Rows are points. Two turns around zero, p and q, are shown by what they do to some points. Where does a point land after both, in the order given? Backwards means that the second turn is done in reverse. Each puzzle has new turns, and all numbers are rounded.

Turn p:
[-5.6 -2.0] -> [ 2.2 -5.5]
[ -9.9 -17.8] -> [18.2 -9.2]
[-10.2 -16.3] -> [16.7 -9.6]
[26.0 19.4] -> [-20.4  25.2]
[-0.3 16.7] -> [-16.7  -1.0]
Turn q:
[-27.4   9.5] -> [-17.0  23.5]
[  1.9 -16.0] -> [ -7.6 -14.2]
[19.3 -0.5] -> [ 15.5 -11.5]
[-11.5  13.7] -> [-1.6 17.8]
[17.7 -6.6] -> [ 10.7 -15.6]
Where do these land?
q, then p: [-8.0 11.3] -> [-13.8  -0.6]
q, then p: [-21.1 -21.7] -> [  6.8 -29.5]
p, then q backwards: [19.5 11.9] -> [-21.3   8.3]
p, then q: [ 9.5 -1.6] -> [6.5 7.1]

Turn p:
[ -5.4  -6.3 -23.1] -> [-0.9 -0.5 24.5]
[ -3.5 -11.4 -12.2] -> [-3.7  6.8 15.2]
[14.2  2.6  3.8] -> [12.8  3.6 -6.8]
[-17.9 -14.6  11.1] -> [-23.8   8.7  -3.5]
[12.6 29.7 20.4] -> [ 15.6 -18.6 -29.4]
Turn q:
[ -7.8 -14.0  -5.7] -> [-9.1 13.9 -3.8]
[12.9  7.5  1.2] -> [11.2 -5.8  8.1]
[ -4.3 -12.9 -19.1] -> [-13.5  16.9   9.0]
[26.1 -1.3 16.9] -> [31.1  0.0  0.0]
[-26.9  20.7   6.7] -> [-19.7 -25.1 -13.4]
Where do these land?
q, then p: [-12.2  10.0  -9.7] -> [-18.3   2.6   1.1]
p, then q: [-26.1 -10.4 -11.7] -> [-10.0  -5.9 -28.1]
q, then p backwards: [-13.8   8.1   7.1] -> [-9.7 10.6 10.0]
p, then q backwards: [-9.5 -5.5  0.0] -> [-6.9 -0.1 -8.6]
q, then p: [36.8 -4.7 13.4] -> [ 34.8  10.4 -15.4]
q, then p: [24.7  2.5  0.9] -> [ 16.0   9.7 -16.3]

Turn p:
[ 14.4 -26.2 -17.1 -19.3] -> [ -4.4 -32.8   9.6 -19.2]
[14.3  6.8 -7.7  7.9] -> [ 9.0 -2.6 14.2  9.2]
[21.5 26.2  3.9  1.8] -> [17.0 17.5 23.7  2.9]
[ -7.9 -15.3   6.0   6.9] -> [-16.6  -4.4  -8.0   4.6]
[-24.6  15.0  21.0  -0.9] -> [ -3.1  28.6 -21.0  -1.9]
[-17.7  -6.4  -6.1   3.6] -> [ -1.8  -6.2 -18.5   4.5]
Turn q:
[ -7.7 -16.8  -2.3  12.0] -> [-13.8   6.2  12.6 -10.2]
[-5.8 -6.9  9.5 -3.3] -> [ -1.2   2.2  -4.6 -12.4]
[-15.5  16.4  -6.9  20.4] -> [-18.9 -22.8   5.5   8.2]
[ 28.0  -9.9  -7.4 -31.2] -> [35.9 24.2 -0.2  5.9]
[25.4  8.0  6.8 -8.3] -> [ 11.8  13.2 -16.0  16.0]
[-24.3   9.2   0.5  10.4] -> [-13.9 -23.0   2.5  -7.5]
Where do these land?
p, then q: [ -3.7   4.1   6.2 -15.4] -> [16.5 -4.8 -2.8  1.7]
p, then q backwards: [ 4.6 20.5 -6.7 -2.1] -> [  9.0  -5.4  -8.8 -17.4]
q, then p: [-13.6  13.4  -6.7   4.6] -> [-17.6  -9.8  -4.9   0.5]
q, then p: [ 12.0 -32.1  19.7  31.3] -> [ 27.2  26.7 -32.8  -4.0]
q, then p: [  0.8  -5.9 -12.5 -18.5] -> [-4.1  5.9 21.2 -5.7]
